Each row of a before or after table is a point. One or more steps were done to the points. Then noise was added and the rows were shuffled. The steps act on columns, c1 being the first. What was done? A step turns or swaps two columns, mirrors them in a line or flattens them onto one, adds a multiple of one to another, or multiplies or shifts one. Angles are multiples of 10 degrees, from the lower column toward the higher: turns from -170 to 170, lines from 10 to 170 but not 90. Use the fewest steps. Two steps may share a column if one is a turn and the other turns, adds or multiplies; they go together, in the order done. Otherwise the lowest column goes first.

Before (9 x 2):
[[-0.52  0.60]
 [ 0.23 -0.28]
 [ 0.19 -0.22]
 [ 0.09 -0.26]
 [ 0.47 -0.41]
 [ 0.29 -0.09]
 [-0.01  0.50]
 [-0.24 -0.25]
 [-0.79  0.71]]
After (9 x 2):
[[-0.59  0.24]
 [-0.26  0.14]
 [ 0.14  0.33]
 [-0.33  0.00]
 [-0.15  0.23]
 [ 0.68 -0.38]
 [ 0.98 -0.40]
 [ 0.16 -0.49]
 [-0.32  0.20]]
Steps: turn c1 and c2 by -160 degrees

Before (9 x 4):
[[-0.32 -0.50 -0.32  0.15]
 [ 0.03  0.57 -0.05 -0.46]
 [-0.51  0.17  0.46 -0.48]
 [ 0.67 -0.09 -0.30  0.14]
 [ 0.50 -0.49 -0.34  0.72]
 [-0.15  0.47 -0.38 -0.23]
 [-0.24  0.19  0.41  0.34]
 [ 0.14  0.51  0.24  0.09]
 [ 0.35  0.74  0.78  0.57]]
After (9 x 4):
[[-0.35  0.79  0.49  0.37]
 [ 0.43  0.29 -0.24 -0.25]
 [ 0.44 -0.53 -0.49 -0.09]
 [-0.33  0.22 -0.33  0.45]
 [-0.38 -0.32 -0.15 -0.40]
 [ 0.78  0.42  0.36 -0.81]
 [ 0.24 -0.02  0.13 -0.51]
 [-0.04 -0.56  0.04 -0.47]
 [-0.31  0.14  0.67  0.08]]
Steps: swap c1 and c3; turn c2 and c4 by -100 degrees

Before (10 x 8):
[[ 0.09  0.28  1.02  0.69 -0.18 -0.14 -0.29 -0.16]
 [-0.37  0.02  0.84  0.98  0.25 -0.48  0.28  0.20]
 [-0.64 -0.62  0.82 -0.27  0.59  0.07  0.19  0.48]
 [-0.55  0.18  0.30  0.66  0.36  0.11 -0.22  0.70]
 [ 0.40  0.02  0.40  0.03  0.11  0.39  0.31  0.92]
 [ 0.22 -0.19 -0.32 -0.31 -0.07  0.54  0.68  0.02]
 [-0.34 -0.50 -0.30 -0.31  0.25 -0.60  0.43  0.07]
 [ 0.00 -0.82 -0.12  1.08 -0.25 -0.62  0.11 -0.23]
 [ 0.45 -0.16 -0.08 -0.07  0.90  0.27  0.51 -0.18]
 [ 0.39 -0.41 -0.30  0.03  0.32 -0.02 -0.20  0.16]]
After (10 x 8):
[[-0.32  0.68 -0.11 -0.34  0.24  0.39  1.08  0.11]
 [ 0.28 -0.52 -0.12 -0.37 -0.16  0.34  1.70  0.05]
 [ 0.10  0.09  0.44  0.72 -0.14 -0.33 -0.69 -0.12]
 [ 0.39  0.05 -0.18  0.02  0.23  0.41 -0.51  0.16]
 [ 0.47 -0.24 -0.02 -0.07  0.88  0.15  1.28 -0.17]
 [ 0.02  0.75 -0.04  1.10 -0.23  0.74  0.27 -0.19]
 [-0.62  0.04  0.31 -0.26  0.60  0.60  0.46  0.46]
 [-0.49 -0.13  0.15  0.67  0.39 -0.14 -0.58  0.74]
 [ 0.36 -0.40  0.19  0.05  0.09  0.08  0.73  0.89]
 [-0.38  0.51  0.34  0.96  0.30 -0.10  0.76  0.22]]
Steps: mirror c2 and c6 in the line at 130 degrees; multiply c3 by 0.4; multiply c7 by 2.5

Before (11 x 11):
[[ 0.67 -0.25  0.12 -0.25  1.38  0.19  0.32 -0.17  0.05  0.09 -0.16]
 [ 0.13  0.16 -0.10  0.21 -0.15  0.70 -0.30  0.11 -0.36 -0.40 -0.39]
 [ 1.39  0.20  0.29  0.34  0.74 -0.29 -0.04 -0.56  0.29  0.38 -0.03]
 [ 0.34  0.32  0.16  0.54  1.08  0.12  0.04 -0.71  0.29  0.27 -0.27]
 [-0.57 -0.42 -0.04  0.69 -0.38  0.35 -0.15  0.19 -0.77 -0.20  0.10]
 [ 0.20  0.45 -0.08  0.20  0.11  0.54 -0.77  0.05 -0.93  0.23  0.17]
 [-0.16  0.06 -1.09  0.00 -0.24 -0.60 -0.05  0.22  0.58  0.06  0.48]
 [ 0.52 -0.20  0.36  0.19  0.70  0.53 -0.17 -0.35  0.50  0.49  0.05]
 [-0.47 -0.15 -0.11  0.19 -0.11  0.40  0.27 -0.38 -0.06 -0.59  0.68]
 [ 0.25  0.45  0.88  0.23  0.56  0.02  0.29 -0.23  0.27  0.33 -0.01]
 [-0.01  0.19 -0.17  0.74  0.14  0.38 -0.15  0.44 -0.09 -0.31  0.48]]
After (11 x 11):
[[-0.37  0.07  0.88 -0.31  0.53  0.01  0.31  0.01 -0.48  0.39 -0.56]
 [ 0.58 -0.19 -0.03 -0.70 -0.38  0.35 -0.15  0.20  0.86 -0.22  0.97]
 [-1.43 -0.17  0.27 -0.29  0.71 -0.28  0.01 -0.45 -0.38  0.42 -2.21]
 [ 0.30 -0.24 -1.06  0.16 -0.26 -0.57 -0.07 -0.06 -0.49  0.06  0.88]
 [ 0.15 -0.18 -0.10 -0.15 -0.11  0.38  0.31  0.59  0.17 -0.58  0.80]
 [-0.64 -0.05  0.10  0.30  1.38  0.21  0.33 -0.27  0.11  0.08 -1.14]
 [-0.14  0.71 -0.04 -0.64  0.14  0.52 -0.75 -0.19  0.40  0.23 -0.02]
 [ 0.28 -0.19 -0.21 -0.68  0.19  0.35 -0.12 -0.30 -0.07 -0.33  0.88]
 [-0.02  0.17 -0.12 -0.32 -0.14  0.66 -0.29 -0.15  0.15 -0.34 -0.41]
 [-0.74 -0.25  0.18 -0.57  1.07  0.14  0.00  0.30 -0.41  0.24 -1.38]
 [-0.61 -0.48  0.30  0.13  0.70  0.56 -0.22 -0.08 -0.28  0.55 -0.88]]
Steps: turn c1 and c8 by -140 degrees; add 1.5 times c1 to c11; turn c2 and c9 by -140 degrees; turn c2 and c4 by 150 degrees

Before (8 x 14):
[[ 0.49 -0.11  0.78  0.13 -0.43 -0.69  0.25  0.25  0.02 -0.31  0.12  0.97
   1.00  0.57]
 [-0.11  0.04  0.46  0.25 -0.41 -0.11 -0.50 -0.11 -0.07  0.19  0.49  0.42
   0.07  0.40]
 [ 0.68 -0.14  0.10 -0.15 -0.07 -0.29  0.47 -0.11  0.15  0.40  0.26  0.26
  -0.45 -0.35]
 [-0.25  0.15 -1.03  0.77  0.75 -0.01  0.45 -0.66 -0.15  0.37  0.85  0.00
   0.09 -0.30]
 [ 0.07  0.84 -0.12  0.49  0.40 -0.03  0.28 -0.26 -0.28  0.67  0.11 -0.20
  -0.51 -0.21]
 [-0.46  0.31 -1.31  0.30  0.44 -0.23  0.86 -0.64  0.37  0.78  0.12  0.45
  -0.17 -0.37]
 [-0.63  0.07 -0.13 -0.07  0.74 -0.10  0.38 -0.31 -0.27  0.44  0.17  0.13
  -0.19 -0.28]
 [-0.08  0.02  0.06 -0.02 -0.51 -0.67 -0.08 -0.05  0.03 -0.94  0.34  0.14
   0.22  0.60]]
After (8 x 14):
[[ 0.33 -0.75 -0.10  0.48  0.37 -0.29  0.30 -0.27 -0.28 -0.20  0.10  0.17
  -0.51  0.67]
 [ 0.43  0.26  0.80  0.12 -0.45  1.29  0.25  0.23  0.03  0.58  0.13 -0.47
   0.99 -0.31]
 [-0.04 -0.03  0.09  0.02 -0.53  0.91 -0.06 -0.05  0.00  0.59  0.34  0.22
   0.22 -0.97]
 [ 0.58  0.38  0.07 -0.11 -0.06  0.42  0.49 -0.07  0.19 -0.37  0.27 -0.09
  -0.46  0.42]
 [-0.35 -0.44 -1.32  0.29  0.43  0.21  0.88 -0.61  0.36 -0.35  0.13 -0.27
  -0.20  0.78]
 [-0.08 -0.10  0.47  0.25 -0.39  0.49 -0.51 -0.12 -0.09  0.38  0.45 -0.35
   0.05  0.21]
 [-0.55 -0.31 -0.14 -0.07  0.77 -0.22  0.41 -0.34 -0.26 -0.24  0.15 -0.08
  -0.19  0.44]
 [-0.16 -0.23 -1.01  0.76  0.79 -0.33  0.45 -0.67 -0.15 -0.30  0.82 -0.02
   0.10  0.37]]
Steps: mirror c1 and c2 in the line at 10 degrees; turn c6 and c12 by -150 degrees; add -0.5 times c5 to c6; swap c10 and c14

Before (9 x 20):
[[ 0.36 -0.11  0.73  0.90  0.38 -0.44 -0.04  0.19  0.22 -0.23  0.21 -0.44
   0.68  0.04 -0.40 -0.09  0.37  0.40 -0.83 -0.70]
 [ 0.03  0.03  0.48  1.01 -0.66  0.36 -0.09  0.15 -0.49 -0.09  0.62  0.22
   0.05 -0.55 -0.26 -0.13  0.44  0.20 -0.19  0.09]
 [ 0.57 -0.25  0.27  0.05 -0.59  0.04  0.13  0.36  0.39  0.45  0.08  0.04
  -0.22 -0.21  0.56 -0.15  0.79 -0.82  0.25  0.73]
 [-0.49  0.01 -0.09  0.72 -0.56 -0.71  0.55 -0.26  0.33  0.71  0.32 -0.14
  -0.45  0.31  0.36 -0.06 -0.46  0.34 -0.91 -0.60]
 [-0.78 -0.42 -0.43  0.17 -0.25  0.52  0.12  0.81  0.44  0.34 -0.46 -0.29
   0.59 -0.34 -0.04  0.62 -0.02 -0.53  0.19 -0.73]
 [ 0.32 -0.94  0.35  0.36 -0.18 -0.15  1.06 -0.54 -0.33 -0.49 -0.13 -0.36
  -0.09 -0.09  0.65  0.45 -0.45 -0.09  0.15  0.27]
 [ 0.04  0.15 -0.17  0.32 -0.21 -0.85 -0.33  0.55 -0.62 -0.13  0.65 -0.17
   0.18  0.52  0.36 -0.21 -0.27 -0.21  0.19  0.23]
 [ 0.63 -0.71  0.15 -0.15 -0.11 -0.39 -0.08 -0.38  0.07  0.20 -0.24 -0.41
   0.16 -0.06  0.78  0.20 -0.09 -0.43 -0.01 -0.16]
 [-0.17  0.32 -0.13  0.92  0.26  0.37 -0.28  0.65 -0.58  0.50  0.60 -0.05
   0.18  0.32 -0.20 -0.10 -0.41  0.45 -1.06 -0.06]]
After (9 x 20):
[[ 1.13 -0.25  0.26  0.13 -0.59  0.04  0.11 -0.34  0.02  0.42 -0.06 -0.13
  -0.24 -0.25  0.53 -0.15  0.79 -0.80  0.23  0.74]
 [-1.55 -0.41 -0.43  0.25 -0.23  0.52  0.13 -0.77  0.17  0.41 -0.56 -0.35
   0.60 -0.22 -0.03  0.61 -0.01 -0.53 -0.05 -0.72]
 [ 0.08  0.15 -0.17  0.02 -0.20 -0.84 -0.31 -0.64 -0.25 -0.32  0.77 -0.23
   0.20  0.19  0.34 -0.20 -0.27 -0.23  0.04  0.24]
 [ 0.04  0.05  0.48 -0.80 -0.68  0.37 -0.08 -0.62 -0.25  0.14  0.68  0.27
   0.04 -0.09 -0.28 -0.13  0.44  0.21  0.00  0.10]
 [ 0.64 -0.95  0.36 -0.59 -0.19 -0.17  1.07  0.27  0.00 -0.36 -0.03 -0.39
  -0.09  0.22  0.67  0.44 -0.46 -0.08 -0.12  0.27]
 [ 1.24 -0.70  0.16 -0.07 -0.12 -0.38 -0.09  0.41  0.08  0.19 -0.25 -0.30
   0.17 -0.11  0.77  0.19 -0.06 -0.43 -0.27 -0.14]
 [-0.35  0.32 -0.14 -0.47  0.28  0.37 -0.28 -1.01 -0.25  0.24  0.73  0.67
   0.17 -0.14 -0.19 -0.08 -0.40  0.45 -0.83 -0.07]
 [ 0.73 -0.08  0.74 -0.69  0.35 -0.45 -0.06 -0.60 -0.05 -0.19  0.09  0.20
   0.68  0.12 -0.39 -0.10  0.35  0.39 -0.94 -0.71]
 [-0.96  0.01 -0.08 -0.73 -0.56 -0.71  0.56 -0.13 -0.07  0.40  0.17  0.46
  -0.45 -0.20  0.39 -0.03 -0.43  0.36 -0.77 -0.62]]
Steps: multiply c1 by 2; turn c4 and c8 by -150 degrees; flatten c9 and c11 onto the line at 110 degrees; flatten c10 and c14 onto the line at 150 degrees; turn c12 and c19 by 40 degrees
